Every row gives one point. Each copy is the shape, with its points in the same order, stretched, turned, moved and blurred by noise. Is it also mirrored, or only turned?
In the rows, 128 means zero.

Shape:
[[168 114 142]
 [103  46 104]
 [166 148 112]
 [146 137 139]
 [122 132 123]
 [ 65  78 137]
 [116 160 127]
 [133 127 133]
 [132 107 133]]
Copy 1 (9 x 3):
[[129  99 159]
 [189  81  64]
 [148 145 173]
 [115 135 145]
 [129 145 120]
 [128 100  44]
 [109 171 125]
 [125 131 130]
 [136 112 115]]
Copy 1 is: only turned
Copy 2:
[[157 121 174]
 [203  69 134]
 [117 120 156]
 [138 133 155]
 [149 123 125]
 [199 106  99]
 [123 136 119]
 [147 125 142]
 [163 125 148]]
Copy 2 is: mirrored
Copy 3, 9 rows:
[[159 108 158]
 [158 118  64]
 [124 104 163]
 [136 133 162]
 [124 147 136]
 [148 175  84]
 [108 159 157]
 [137 136 145]
 [147 132 133]]
Copy 3 is: mirrored

Shape:
[[116 107 142 140 110 182]
 [ 80 150 120  87 146 131]
 [162  95 157  82  88 105]
 [153 171 158 118 120  96]
 [ 82 134 100 165 121 154]
 [139 123 161 120 164 129]
 [112  92 154 132 136 133]
 [124  97 126 149  91 170]
 [149 158 102 156 153 155]]
Copy 1, 9 rows:
[[132 101 156 192 140 146]
 [116 126  89 157 179  88]
 [114 130  80 160  83 170]
 [ 90 136 117 114 110 115]
 [157 101 143 141 167 119]
 [115 167 139 167 133 117]
 [153 147 126 178 119 125]
 [141  95 146 172 127 167]
 [103 140 170 129 182 140]]
Copy 1 is: mirrored
Copy 2, 9 rows:
[[ 99  82 116 127 167 124]
 [135 120  81 125 129 162]
 [ 70 121 109 161  83  97]
 [122 124 135 115  78 119]
 [113 118 138 124 189 158]
 [145 115 110 136 132 103]
 [114 104 119 170 156 110]
 [ 73  97 126 132 164 120]
 [131 129 120  67 165 112]]
Copy 2 is: mirrored
Copy 3, 9 rows:
[[152 126 137 149  88 151]
 [ 80 119 163  84  95 168]
 [147  94 176 136 154  64]
 [151 165 136  99 155  94]
 [107 145  84 126  75 171]
 [126 135 156 134 160 140]
 [117 123 153 160 125 136]
 [155 114 115 155  97 135]
 [155 146  69 118 136 169]]
Copy 3 is: only turned
Copy 4 (9 x 6):
[[104 138 100 135 158 190]
 [ 99 151 141 110  86 133]
 [164 120  81 155  73 114]
 [147 125 133 138 128  67]
 [ 63  95 141 134 157 179]
 [121 150  82 104 119 120]
 [117 118  92 104 108 166]
 [101 109 100 163 155 189]
 [ 71 138 103 162 177 115]]
Copy 4 is: only turned

Shape (14 x 8):
[[181 119  92 167 115 162 168 156]
 [ 96 132 168 167 123 167  94 151]
 [134 121 121 135  97 155  98 157]
 [111  93 137 122 119 112 160 153]
 [176 164 113 181  74 163  81 114]
 [168 133 154 123 134 109 150  94]
 [116 138 166 153 161 146 133 160]
 [145 126 147 111  91 147 124  92]
 [153 163 109 114 117  89  84 137]
 [150 156 118 139  90 115 129 139]
 [177 163  97 146 150  95  93  79]
 [108 108 116 133 120 109 155  89]
 [167 117 122 125 128 143 115 132]
 [107 137 111 118  88 174 117 144]]
Copy 1:
[[ 99 171 104 180  79 128  76 172]
 [111 123 162  93 106  94 145 170]
 [131 126 130 134  72 110 146 146]
 [ 91 130 100 144 127 114 168 143]
 [146 132 174 142  42 126  82 101]
 [138 147 135 139 148 102 102  87]
 [113 121 137 113 137  69 116 183]
 [146 154 155 138 122 133 145  88]
 [173  73 134 135  84  92 123  92]
 [134 105 144 164  79 111 121 111]
 [170 107 142 109 118 116  62  79]
 [115 123 126 124 149 162 149 104]
 [143 153 116 135 104 109 109 131]
 [145 120 145 147  91 145 165 160]]
Copy 1 is: mirrored
Copy 2 (14 x 8):
[[ 92 190  64 196 125 104 160 165]
 [102 112  85  72 147 185 129 124]
 [116 141  99 114 168 113 158 146]
 [ 78 118 151 141 115 100 150 117]
 [164 118  25 143 161 133 146 158]
 [155 113 136 177  85 119 120 159]
 [ 87 140 106  99 117 164  96 141]
 [182 111 127 140 107 112 175 132]
 [151 111 121 134 171  74  82 146]
 [131 110  85 140 129  84 123 133]
 [188 133 115 187 162 118  57 145]
 [143 112 149 175 112 123 131  77]
 [142 154 122 161 151 111 143 170]
 [147 144  97  96 147 103 176 100]]
Copy 2 is: only turned
Copy 3 (14 x 8):
[[172 181 135 156  99 150 147 142]
 [188  82 141 151 148  82 128 154]
 [163 123 132 149 107 123 101 162]
 [128 112 120 101  99 122 157 150]
 [201 151 154 163 125 128  63 114]
 [150 120 134  81 134 165 128 115]
 [160 104 147 129 160 103 157 161]
 [181 108 100 104 117 156 100 124]
 [100 141 158 117 131 141  61 139]
 [143 155 135 113 124 117  92 130]
 [110 142 166 135 148 176  71  83]
 [128 113 104 116 110 138 131  89]
 [153 128 141 135 113 166 113 145]
 [170 128  88 156 116 119  95 155]]
Copy 3 is: mirrored

Shape:
[[147 133 145 134  77  93 116  90  97 130 162]
 [179  72 134 148 119 166 135 139 151 127 150]
 [ 92 162  96 114 107  99 136 102 122  84  73]
 [138 119 138 127 154  83 127 134 143 150 159]
 [147 117 120 116 120  98 132  88 103 105 145]
 [128 130 134 134 122 124 136 110 117 128 152]
 [166  99 133 144 149  94 135 123 169 149 100]
 [148 113 127 137  91 103 105 158 169 155 143]
 [126 168 128 104  88 125  98  98 150 165 114]
 [ 53 182  82 102 144 143 177 128 109 154 134]
 [188  89  99 103 104 123 160 132 137 111 106]
 [117 145  89 111 108 143 104 156 110 132  92]
 [ 94 135 124 126  84 113 110 122 134 131 148]
 [125 114 112 155  95 121 142  79  89 146 148]
 [133 154 142 142  84 126 107 134 140 145 132]
 [130 200 143 179 127 104 141 138 168 171 105]
 [125 113 167 132  85 106 131 130 113 125 107]]
Copy 1 (17 x 11):
[[122 155 139 169  81 123 149 120 170  49 106]
 [140 133 149  91 150  92 124 137 123  82 162]
 [160  93 104 181 129 163 144 125 158 155  77]
 [102 136 110 146  70  66 115 136 110 107 131]
 [142 129 110 145  79 125 141 107 150  76 100]
 [109 130 113 145 100 132 139 132 141  96 131]
 [137 100 139 131 108  47 138 132 135 133 129]
 [122 152 167 148 118  60 111 161 116 115 139]
 [137 153 152 186  98 113 181 156 176 151 137]
 [ 71 114  41 154  90 202  99 179 173 195 135]
 [173 120 143  94 118 105 113 133 164 114  97]
 [113 145 124 134 142 143 139 117 130 176 110]
 [121 140 142 176 106 136 132 155 128 113 125]
 [ 99 127 132 153  90 168 135 119 183  83 128]
 [116 150 140 165 138 109 156 149 141 113 129]
 [ 97 116  94 196 139  74 150 165 166 155 137]
 [117 114 160 129 117 124 165 148 141  88  85]]
Copy 1 is: mirrored
Copy 2 (17 x 11):
[[ 84 142 141 143  99 152  73 176 155 125 151]
 [156 128 186 101  72 142 166  83 134 143 136]
 [104 105  75 126 144  86 101 157 131  96 130]
 [ 93  94 156  88 157 167 147 104 134 114 119]
 [115 136 117 116 110 157 117 175 133 107 130]
 [101 127 138 114 112 149 113 134 115 107 137]
 [112  61 151 113 141 148 166  91 139 128 101]
 [101 107 176 119 137 123 125  78 191 140 134]
 [ 65 116 132 157 119 118 107 122 163  61 125]
 [ 38 164  64  74 145 116 147 118  87  70 131]
 [121 132 124 102 102 116 186 135 169 150 129]
 [110 166  83 124 155 103 142 105 151 128 114]
 [ 91 127 148 112 124 114  76 125 151 103 140]
 [ 74 153 106 114  65 162  92 147 124 127 130]
 [ 88 119 154 156 123 119 100 111 162 120 152]
 [ 56  66 126 162 155 132 134  85 125 124 158]
 [ 97 121 157 129 115 102 105 158 128 167 124]]
Copy 2 is: mirrored
Copy 3, 17 rows:
[[153 126 151 191  94 108  58 112 106 134  84]
 [107  93 110 186 144 138 174 120 160 146 143]
 [135 175 116  94 100  97  70  81 133  79  95]
 [108 110 156 132 112 123 138 122  93 146 136]
 [113 120 140 167 102  86  76 101 126 121 105]
 [122 118 125 155 108 125 106 135 128 135 110]
 [ 88 144 126 116 151 130 152  83 113 169 128]
 [153 124 150 136 115 173 144  95 109 140 148]
 [156 175 178 112 140 157  80 126 122 131 106]
 [120 115 142  54  76 143 107 170 154 110 111]
 [116 131 123 162  95 111 156  76 174 121 107]
 [180 142 126 103 123 122 123 123 144 104 140]
 [153 111 145 139 107 151  89 117 117  95 120]
 [130  96 134 159 108 113  57 106 146 156  97]
 [166 150 135 141 120 151 109 135 108 132 120]
 [134 194 116  70 116 168 115 145  78 174 123]
 [158 121 120 152 132 118 115  96 120 113  76]]
Copy 3 is: mirrored
Copy 4, 17 rows:
[[147 118 167 159 206  98  82 103 138 127 161]
 [ 91  58 151 113 138  87  70 148  97 121  72]
 [183 113 125 172 123 180 152 134 146 134 150]
 [ 70 138 120 151 169 139  97 103 113 125 130]
 [132 104 148 134 151 141  81  94 126 130 154]
 [128 114 151 146 157 116 121 108 109 132 133]
 [ 87  75  70 115 155 138  93 131 117 125 103]
 [ 89 119 135 180 189 105  70 165 115 122 101]
 [140 143 143 146 195 116 123 173 110 182 148]
 [152 162 135 178 103 161 204 129  39 129 176]
 [124  62 127 104 134 160  57 170  98 104 129]
 [162 163 131 149 126 118 118 198 105 130 109]
 [127 129 158 199 164 106 113 134 127 136 143]
 [156  86 125 153 151  79  98  96  91 122 158]
 [138 130 157 169 194  97 120 158 126 140 109]
 [146 125 108 168 203 134 186 142  95 134  87]
 [138 103 128 140 182  99 126 138 174 101 141]]
Copy 4 is: only turned

Shape, 16 rows:
[[147  90 142  91  93 157 146 156 110 163 161 119]
 [135 109  73 147  93 108 129 104 129 140 159 103]
 [142 159 128 156  88 134 149 138 101 174 150 135]
 [128  88  89 159 113 119 138 133 110 181 103 151]
 [119 145 147 159  75 130 170 125 156 170 112  87]
 [126 139  77 127 137 121 150 133 101 125 163 155]
 [147 154 133 159  93 165 168 135 103 132 131 133]
 [125 139 118  94 134 131 106 169 148 160 107  91]
 [179 116 134  87 138 104 152 148 110 134 172 136]
 [114 127 126  93  76 135 139 124 107 173  95 136]
 [139  87 109 108 142  97 112 152 152 164 158 147]
 [176 122  74 146 137 177 152 142 154 123 107  93]
 [105 140 146  98 106 177 126 168 168 106 163 132]
 [115 110  85  99 111 125  91 114 180 172 119 131]
 [149 116 140 144 148 112 110 102 135 119 101 122]
 [136 156 145 135  80  97 132 138 112 103 141 159]]
Copy 1, 16 rows:
[[114 163 124 137  97 200 100  84  94 187 114 186]
 [142  91 149 157 105 141  60 120 121  80 106 149]
 [179 152 181 154 116 139 109 107  77 115 101 168]
 [148 130 193 137 170  88  84 103 131 144  96 190]
 [211 161 138 175 168 145  91 157  84 107 144 188]
 [124 111 141 131 123 128 109  78 102  93  83 112]
 [192 159 160 117 160 180 105 104  98 105 119 148]
 [101 184 106 172 110 108 106 140 154 155 125 124]
 [108 121 105  90  65 172 119 117  78 157 101 141]
 [143 165 140 147 141 125 126 104 144 120 100 226]
 [ 79 126 137 142  88  94  93 115  98 169 134 147]
 [177 153 110 126 153 145  54 103 162 138 147  85]
 [ 90 191  95 155 138 175  98  89  93 127 185 109]
 [103 130 126 180 113  59  91 109 168 122 164 158]
 [130  96 154 100 153 136 119 166 157 121 157 117]
 [120 149 149  92 126 150 106 147  85  59 118 168]]
Copy 1 is: only turned
Copy 2 (16 x 12):
[[111 116 141  55 135 151 159 118  88 117 111 105]
 [118 125 135 127 167 128 108 131 108 157 144 119]
 [126 105 108 108 143 160 147 178 104 108  89 142]
 [133 124 128  97 186 150 112 130 100  92 139 179]
 [129 139 152 139 134 165 159 154  58 108 132 133]
 [115  94 109 116 153  97 140 124 136 121 111 123]
 [108 118 103 125 122 148 140 151  74  90  82 122]
 [124 181 139  93 138 137 167 100 121 116 142 156]
 [132  95  99  77 126 116 182 100 101 131 119  97]
 [149 138 155 100 145 155 127 132 109  92  89 165]
 [122 107 138  73 140 133 151  89 129 132 173 139]
 [ 71 157 108 124 144 137 149  68  47 113 132 121]
 [ 72 113 156  95  72 115 158 120 123 115 124  91]
 [114 146 172 108 144 151 123  79 130 132 154 171]
 [148 148 102 136 124 143 106  94 104  94 138 124]
 [148 100 117 123  90 108 123 160 114 121  98 132]]
Copy 2 is: mirrored
Copy 3 (16 x 12):
[[189 134 118  94 110 151  84 102 106 163 171 137]
 [173 153  93  96  67  71 133 119 117 118 131 123]
 [122 152 122 101  93 115 136  83 152 166 151 112]
 [142 114 177  96  79  90 128 116 134 149 120  60]
 [ 99  80 109  81  62  91 133  89 118 168 152 138]
 [145 179 134 104 125 125 152 117 132 119  94 123]
 [103 146  99 110 111 134 115  67 127 149 132 102]
 [178  84 125 105  93 118 127 131 147 157  94 163]
 [155 183 134 109 124 169  95 126 140 109 156 152]
 [157  90 159 115 124  87 117 100 130 160 142 127]
 [189 137 173 107  79 136 136 151 134 134 133 125]
 [155 120  70  91  79 135 103  78 126  98  84  96]
 [178 108 104 126 108 169 144 102  92 164 111 173]
 [213  77 150 121  75  84 165 126 137 128 114 124]
 [110 111 119 156 115 119 115 138 143 110 132  93]
 [110 158 149 161 100 108 126 109 129 140 133 148]]
Copy 3 is: only turned

Shape (15 x 12):
[[156 129 133 145 106 126 164 153 157 124 156 131]
 [141 175 111 106 125 124 158  87 120 155 128 133]
 [149 119 240 141 156 129  83 136 141 144 112 151]
 [151 111 117  83 110 114  61 124 123 117 138 101]
 [141 123 122 134 118 145  65 138 141 158 116 135]
 [137 110 120 120 141 119 158 151 102 121 151 125]
 [116 121 135 144 119 148 161 159 150 140 130 119]
 [139 121 132  80 110 164 164 148 138 124 146 134]
 [148 164 112 124 135 147 138 137 103 114 144 130]
 [ 98 139 119  96 110 116  40 155 158 135 139 146]
 [160 131 109 102 170 133 141 113 140 123 142 101]
 [154  98 116 129 135 131 169 160 145 120 140 163]
 [133 169 114 119 112 128 169 157 111 183 113 108]
 [122 155 111 138 108 135 156  49 156 126  63 110]
 [156 152 135 110 114 125 158 150 147 114  90 121]]
Copy 1 (15 x 12):
[[114 133  86 123 171 187  97 116 138 117 121 130]
 [174 156 168 117 135 150 107 113  96 109 144 184]
 [121 124 112 130  63 176 215 160 174  75 132 139]
 [113  72 133  93  89 142 164 101 149 117 119 146]
 [109 115 124 101 115 132 225 122 167 119 150 146]
 [123 114 126 140 164 118  77 148 117 136 110 122]
 [115 133  95 147 170 130 123 141 137 120 139 154]
 [134 117 105 114 143 139  87 144  87 101 126 160]
 [105 151 143 133 156 135 110 117 114 124 116 155]
 [ 57  85 146 120  79 171 201 112 138 121 160 180]
 [140 107 131 140 167 147 111 103 115  88 118 139]
 [138 118  92 121 182 142  88 149 110 127 127  92]
 [152 159 150 125 165 107 101 137 125  96 170 199]
 [204 163 115 125 124 127 136  85 118 129 146 153]
 [153 136 111 113 136 143  80 102 118  78 152 140]]
Copy 1 is: mirrored
Copy 2 (15 x 12):
[[141  97 110 140 142 155 104 131 170 125 178 118]
 [120  94 111 132  77 109 160 128  98 117 150 187]
 [159 231 145 134 124  86  97 102 189 178 139 170]
 [158 134 221 102 151  83 161 127 139 141 128 123]
 [133 123 158 112 119 109 122 131 177 136  78 136]
 [119 107 111 100 186 132 135 130 129 124 164 139]
 [103 104  83 104 122 145 106 136 149 141 153 101]
 [ 98 113 120  98 136 145 182 126 169 161 184 109]
 [116 110 105 137 151  96 157 120 138 101 146 132]
 [100 129 226 118 123 140 139  95 152 166  68 128]
 [155 110 112  75 132 101 166  79 108  98 166 129]
 [124 106 101  99 172 191 145 127 173 120 147 129]
 [ 59  74  85 111  96 102 104 164 134 100 169 181]
 [157 133 102 124   8 120 165 162  51 102 120 114]
 [102 144 122 120  97 128 149 151 141  89 175 125]]
Copy 2 is: mirrored

Shape (17 x 12):
[[152 108 140 104 114  88 135 131 149 124 126 132]
 [190 143 108 110 146 165 145 116 136 103  97 132]
 [118 145 131  94 122 172  88 160  82 139  90  96]
 [ 92 144 122 169 160  95 135 127  99 122 127 147]
 [137 125 177 121 155 122 138 120  72 182 114 148]
 [119 103  93 105 153 129 164 144 110 152 146 112]
 [117 116 138 122 125 193  99 127 103 138 127 172]
 [157  79 103 108 120 158  75 128 134 119 132 150]
 [180 121  97 134 129 107 122 102 143 101 176 106]
 [122 105 117 120 115 103 168 134 152 173 145 134]
 [139  85  90 175  86 188 132 130 156 149 112 115]
 [168 142  80 159 128 147 146 152 149 122 152 148]
 [108 156 133 134 152 128 106 124 157 103 136 124]
 [ 79 119 112 124 146 165  99 111 104 155 147 140]
 [136  93 144 119 136 150 106 183 150 125 118 142]
 [135 134 111  92 101 104 118 144 124 116 142 121]
 [ 70  89 138 138 111 143 118 121 108 125 165 124]]
Copy 1 (17 x 12):
[[138 139 117  85 119 123 145 159 155 160 121 132]
 [ 98 203 121 139 139 112 170 113 143 128 201 115]
 [119 122  83 186 136 163 168  66 101 160 123 177]
 [112  86 191 158 131 157  99 140 151 122 114 100]
 [ 65  72 156 107 113 223 151 107 122 106 107 142]
 [102  97 147 112 155 122  92 134 122 123 161 155]
 [110 122 130 144 141 154 144 104  61  98 119 113]
 [138 177 106 126 163  99 152 130  98 132  94 152]
 [125 155 122 145 158  70 152 159 183 111 115 111]
 [113  96 124  69 158 135  92 173 123 139 140 120]
 [134 168  47 133 194 119  79 127 101 129 147  91]
 [ 77 150 121 135 185  69 116 140 146 134 152  73]
 [130 139 133 180 113 113 131 156 113 130 146 108]
 [125  92 154 173 155 157 110 137  63  89 117 142]
 [111 148  82 110 120 107 114 122  92 169 119 134]
 [143 118 121 125 145 104 162 135 151 161 109 142]
 [163  73 129 140 123 140  91 134  92  97  91 111]]
Copy 1 is: mirrored
Copy 2 (17 x 12):
[[140 107 140 133  97 152 123 150 133 109 129 155]
 [ 98 133 162 104  80 146  67 135  92  67 117 105]
 [ 99 180 167  71 214 160 101 113 153 108 104 126]
 [156 133 102 138  96 117 159 109 144 155  98 122]
 [151  93 107 171 167 155 133 103 141  99  93 121]
 [103  81 118 101 144 136 170 112 110 145 141 119]
 [117 154 145 162 210 130  85 122 124 117 121 123]
 [102 148 178 144 135 171  96 155 133 118 140 124]
 [ 76 118 140 114  30 162 137 142 116 110 139 136]
 [146  94 120 140 145 132 158 115 113 124 156 152]
 [118 179 190 129 161 176 113 110  86 121 144 151]
 [ 90 148 176 110  72 123  99 102 104 111 140 134]
 [122 155 109 103 111 119  98 126 135 128 131 131]
 [120 146 103 143 207 128 140 112 130 141 142 111]
 [123 134 170 115 153 150  80 126 136 139 128 150]
 [104 137 154 100 125 135 133 143 148 115 129 150]
 [120 130 104 151 199 138 166 130 126 177 125 156]]
Copy 2 is: mirrored
Copy 3, 17 rows:
[[116 157 148 164 103 122 150 197 106 130 137 104]
 [107  69 134 114 136 124 207 170 146 130  96 127]
 [150  94  80 124 136  71 116  91 110 157  72 143]
 [148 161 114 140 106 181 141 100 135 102 160 140]
 [180 122  69 147  86  94 143 178 143 148 138  74]
 [105 134 130 159  63 113 118 157 148 144 132 182]
 [157 120  81 102 104 143 117 121 141 198  97 107]
 [117 119 104 118  98 132 146 177 104 219 111 148]
 [ 64 111 130 176 130 150 150 201 124 150 153 189]
 [129 182 149 151  82 119 111 200 152 126 140 154]
 [106 134 117  56 148 108 120 155 161 189 138 184]
 [ 93 158 124 118 153 157 184 155 182 146 108 193]
 [142 106 166 162 142 161 136 108 115 124 131 155]
 [157 109 102 132  73 156  74 127 131 170 121 176]
 [140 155 144 140 130 100 159 118 126 212 112 120]
 [ 99 160 118 168 113 134 116 160 107 124 100 150]
 [112 154 115 155  85 149  43 105 118 178 162 136]]
Copy 3 is: mirrored
